Each point is reached from the start by the listed moves, each made once or not at all, plus a little noise. Is the number of moves made odd or even? Then give how often each move was made.
(in the rows, 128 means zero)

Moves:
(1): [141 114 175 181]
(2): [146 173 109 148]
Start: [ 91 102 154 154]
Points:
[104  84 199 201] => odd (1, 0)
[120 126 178 228] => even (1, 1)

Moves:
(1): [134  71 135 109 106]
(2): [149 164 188 108  61]
(3): [ 75 117 114 166  94]
(4): [154 139  71  93 131]
Start: [144 136 147  86 157]
Points:
[ 96  64 143 107 102] => even (1, 0, 1, 0)
[192 127 156   7  77] => odd (1, 1, 0, 1)
[142 171 138  74  59] => odd (0, 1, 1, 1)
[148  81 155  68 135] => odd (1, 0, 0, 0)

Moves:
(1): [167 151  93 138 140 123 182 153]
(2): [ 96 125  84  94 129 166 123  93]
(3): [159 160 152 120 162  94 129  45]
(4): [144 156  92 134 107 113  65 133]
(5): [ 86 127  93 146 135 110 157 147]
(6): [107 182 118 150 123 168 179  94]
Start: [104 116 127 157 123  96 105 120]
Points:
[  7 168  33 164 126 157 180  71] => odd (0, 1, 0, 0, 1, 1)
[130 166  15 137 114 112  88 115] => odd (1, 1, 0, 1, 0, 0)
[141 140  93 168 134  91 161 147] => odd (1, 0, 0, 0, 0, 0)
[110 224  70 201 168  79 240  44] => even (1, 0, 1, 0, 1, 1)

Moves:
(1): [127 141  65 129 123 151 127 110 122]
(2): [109 133 112 107 140 103 171  78 123]
(3): [139 105 158 118 117 129 153 116 134]
(4): [ 84 104 128 149 121 146 151 125 137]
(5): [109 141 115 105 122 132 123 124 139]
(6): [ 91 148 124 118  81 161 143 118 121]
(7): [133 125 150 112 125 110 171 111 154]
(8): [143 122 146 150 158 150 116 128 134]
(9): [162 145 111 103  99  73  97 109 164]
Start: [124 129 119 131 133 115 148 144 143]
Points:
[154 151 106 109 126  85 105 119 195] => odd (0, 0, 0, 0, 1, 0, 0, 1, 1)
[ 72 166  61  87  90 123 249  49 149] => even (1, 1, 0, 0, 0, 1, 1, 0, 0)
[107  86 124 150 133 165 223  95 180] => odd (1, 0, 1, 1, 0, 0, 1, 1, 0)

Moves:
(1): [124 131 133 119 131 124 134 146 105 126 132 135 108 162]
(2): [157 126 129  71 125  84 110  78 156  89 185 122 122 100]
(3): [135 154 140 171 115 177  70 125 137 177 136 116 188  92]
(4): [127 121 146 125 107  88 137 127 124 119 189 106  81 122]
(5): [149 150 103 101 128 145 130 113 107  98 107 121 138 100]
(6): [116 144 117 100 114 132 126  94 171 113  87 126 111  87]
(7): [ 98 122 117 128 155  80 136 137 115 153 159 116 123 142]
(8): [129 132 141 110 140 138 159 112 123 113  94 150 190 129]
(9): [121 139 145 165 134 133  64 148 138 111 127 127 120 122]
(10): [109 114 128 120 114 165 119 126 129 147 160 100 108 127]
(11): [132 101 104  80 129 139 129 141  66 156 162 133 125 132]
Start: [147 110 120 120 143 162 134 151 121 129 123 122 121 108]
Points:
[188 119 102   7 161 164  84 106  74  55 162 134 174  52] => odd (0, 1, 0, 0, 1, 0, 0, 1, 1, 0, 1)
[170 132 125  44 146 189  79  90 134  47 153  96 160  43] => odd (0, 1, 0, 0, 1, 0, 0, 1, 1, 1, 0)
[142 126 137 113 119 175  78 168  85  89 199  69  39 101] => odd (1, 0, 0, 1, 1, 0, 0, 0, 1, 1, 0)
[158 169 119  95 102 187  93 115 127 120 134  80 104  31] => odd (1, 0, 1, 1, 1, 1, 0, 0, 0, 0, 0)
[138 122  84  93 169 130 144 144  87 125 128 103 125  99] => even (0, 0, 0, 0, 1, 0, 1, 0, 0, 0, 0)
[153 156 100  40 143 192 176 103 115  67  28 143 155  77] => even (1, 0, 0, 0, 1, 1, 0, 1, 0, 0, 0)
[122  89 118  47 156  99 119 128 115 130 248  81  68 125] => even (1, 1, 0, 0, 0, 0, 1, 0, 0, 1, 0)

Moves:
(1): [135 109  99 125 133  67 141 147 130  83 129 122 114 176  91 144 139]
(2): [131 129 129 126 145 135 144 118 158 154 126 109 139 129 150 106 145]
(3): [143 106 172 151 135 146 165 122 100  90 150  91 138 131 167 122 146]
(4): [135 118 134 125  98 125 122 125 101 138 144  92 111 121 122 140 114]
(5): [133 120 126 124 129 144 139 116 121 141 137  99 157 108 136 139 124]
(6): [115 133 155 128 129 133 143 127 185 104 101 112 137  99 157  98 157]
(7): [131 141 100 148 121 113 116 124 150 154 103 118 137 141 123 131 148]
(8): [143 137 126 107 107 141 129 119  89 123 137 128 127 118 126 129 125]
(9): [ 94 177 140 118  83 135 123 112 139 142 108 150 125 107  99 164 152]
(10): [ 94 155 136 124 131 156 119 136 150 109 129 147 110 112 134 121 138]
(11): [128 150 115 156 183 151  93 124 129 159 167 195 102  84 104 109 133]
(12): [151 148 110 161 150 111 137 131 158 150 135 121 142 128 129 109 115]
(13): [131 121 128 131 147 112 137 147 149 103 133 158 111 125 158 134 139]
(14): [132 145 129 124 106 117  94 121 125 141 138 139 125 132  99 150 131]
Start: [146 162 129 121 144 112 148 164 129 121 133 130 163 147 124  92 116]
Points:
[160 209 121 220 249 150 156 167 193 131 193 165 162  81 180  61 161] => odd (0, 0, 1, 0, 1, 0, 1, 0, 0, 1, 1, 1, 1, 0)
[171 181 113 157 166  97 155 167 160 142 142 123 183 150 126  74 106] => odd (0, 0, 0, 0, 0, 0, 0, 0, 0, 0, 0, 1, 0, 0)
[ 88 232 156  93  75  83 139 156 220  99 108 104 130 124  80 120 195] => odd (1, 1, 0, 1, 0, 1, 0, 0, 1, 1, 0, 0, 0, 1)
[ 78 215 142 100 112 105 172 164 214  58 101 119 166 111  98 118 188] => odd (1, 0, 0, 0, 1, 1, 0, 0, 1, 1, 0, 0, 0, 0)
[137 226 124 113 169 159 147 135 145 172 173 202 154  51 128 102 164] => even (0, 1, 0, 0, 1, 0, 0, 1, 1, 0, 1, 0, 1, 0)
[150 237 149 145  79  74 176 156 191  64 142  69 162 110 128 133 211] => even (1, 0, 1, 1, 1, 1, 1, 1, 1, 1, 0, 1, 1, 1)

Moves:
(1): [ 88 147 137 145 114  54  89 107 127 132 121 130 131 103 139 144 123 143
 133 125 111]
(2): [140 126 106 137 131 110 128 113 103 144 132 143 151 112 143 120 136 159
  99 103 121]
(3): [145 157 130 147 130 123 131 115 111 141 152 143 152 126 129 139 122 119
 112 136 120]
(4): [123 145 102 138 136 132 145 154 136 106 123 122 129 111 146 130 132 135
 137 130 135]
(5): [117 164 142 110 146 153 143 117  98 141 117 123 131 165 133 150 126 148
 166 134 109]
(6): [110 163 133 117 105 125 149 119 141 133 108 117 150 131 142 107 124 130
 108 135 101]
(7): [127 147 124 131 144 136 128 133 105 114 115 122 148 129 115 147 144 129
 134 113 106]
(8): [121 115 131 130 134 132 134 105 131 142  94 146 130 131 139 156 148 135
 141 123 143]
(9): [141 112 140 130 140 162 132  92 147 118 138 134 120 111 103 124 133 148
 103 146 152]
(10): [118 143 116 113 116 120 125 129 134 121 128 134 125 118 145 124 106 118
 134 154 133]
(11): [154 120 115 128 136 119 114 135 145 126 130 138  98 117 147 136 140 115
 107 111 141]
(12): [143 126 129 130 145 150 130 109 111 137 126 131 113 126 144 122 124 137
 143 123 157]
(13): [108 133 111 155 151 158 130 108 117 164 123 123 133 135 136 111 112 137
 140 137 113]
(14): [160 139 105 117 123 134 133 124 119 133 139 143 126 144 145 121 147 104
 146 140 126]
(15): [131 117 131 124 128 109 109 141 162 115 159 138 146 121 124 130 127 102
 123 127 140]
(16): [135 111 125 108  93 124 125 141 133 114 147 136 124 118 102 138 119 128
 160 112 135]
(17): [108 139 133 142 124 140 105 139 140  85 139 124 136 121 132 150 111 135
 130 150 140]
(18): [142 125 121 141 122 145 149 143 128 141 118 141 141 111 136 102 110 141
 144 138  83]
Start: [136 103 120 137 132 143 114 127 111 113 149 103 146 122 140 120 138 119
 155 131 158]
Points:
[122 215  74 177 198 191 162  58  48 173 118 139 249 128 207 154 159 171
 180 107 121] => even (0, 1, 1, 1, 1, 1, 1, 1, 0, 0, 0, 1, 1, 0, 1, 0, 0, 0)
[185 199  85 133 117 177 163 103  67 139 136 139 208 110 198  82 116 104
 182 173  89] => odd (0, 0, 1, 0, 0, 1, 1, 0, 0, 1, 0, 1, 0, 1, 0, 0, 0, 1)
[145 152 121 138 136 151 119  71  84 141 140 136 156 118 153 117 136 167
 204 179 101] => odd (1, 0, 0, 0, 1, 0, 0, 0, 1, 0, 0, 0, 0, 1, 0, 0, 0, 1)
[122 236  90 158  98  69  69 104 106  69 156 132 191  87 210 158 126  85
 130 174 113] => even (1, 0, 1, 0, 0, 1, 1, 0, 0, 1, 1, 0, 0, 1, 0, 0, 1, 0)
[159 146  90 179 101 141 115  34 132 183 138 168 172  69 183 121 133 144
 170 155 103] => even (1, 0, 1, 0, 0, 1, 0, 1, 1, 0, 1, 0, 1, 1, 0, 1, 0, 1)
[145 190  66 166 111 208 135 114  93 102 181 123 188 113 193 116 103 120
 207 173 160] => even (0, 0, 1, 1, 0, 1, 0, 0, 0, 0, 0, 1, 1, 1, 0, 1, 1, 0)
[101 175  95 150 163 123  77  12 116 163 148 135 163  78 216 105 102 186
 125 143 155] => even (1, 1, 0, 0, 1, 1, 0, 0, 1, 1, 1, 1, 1, 0, 1, 0, 0, 0)
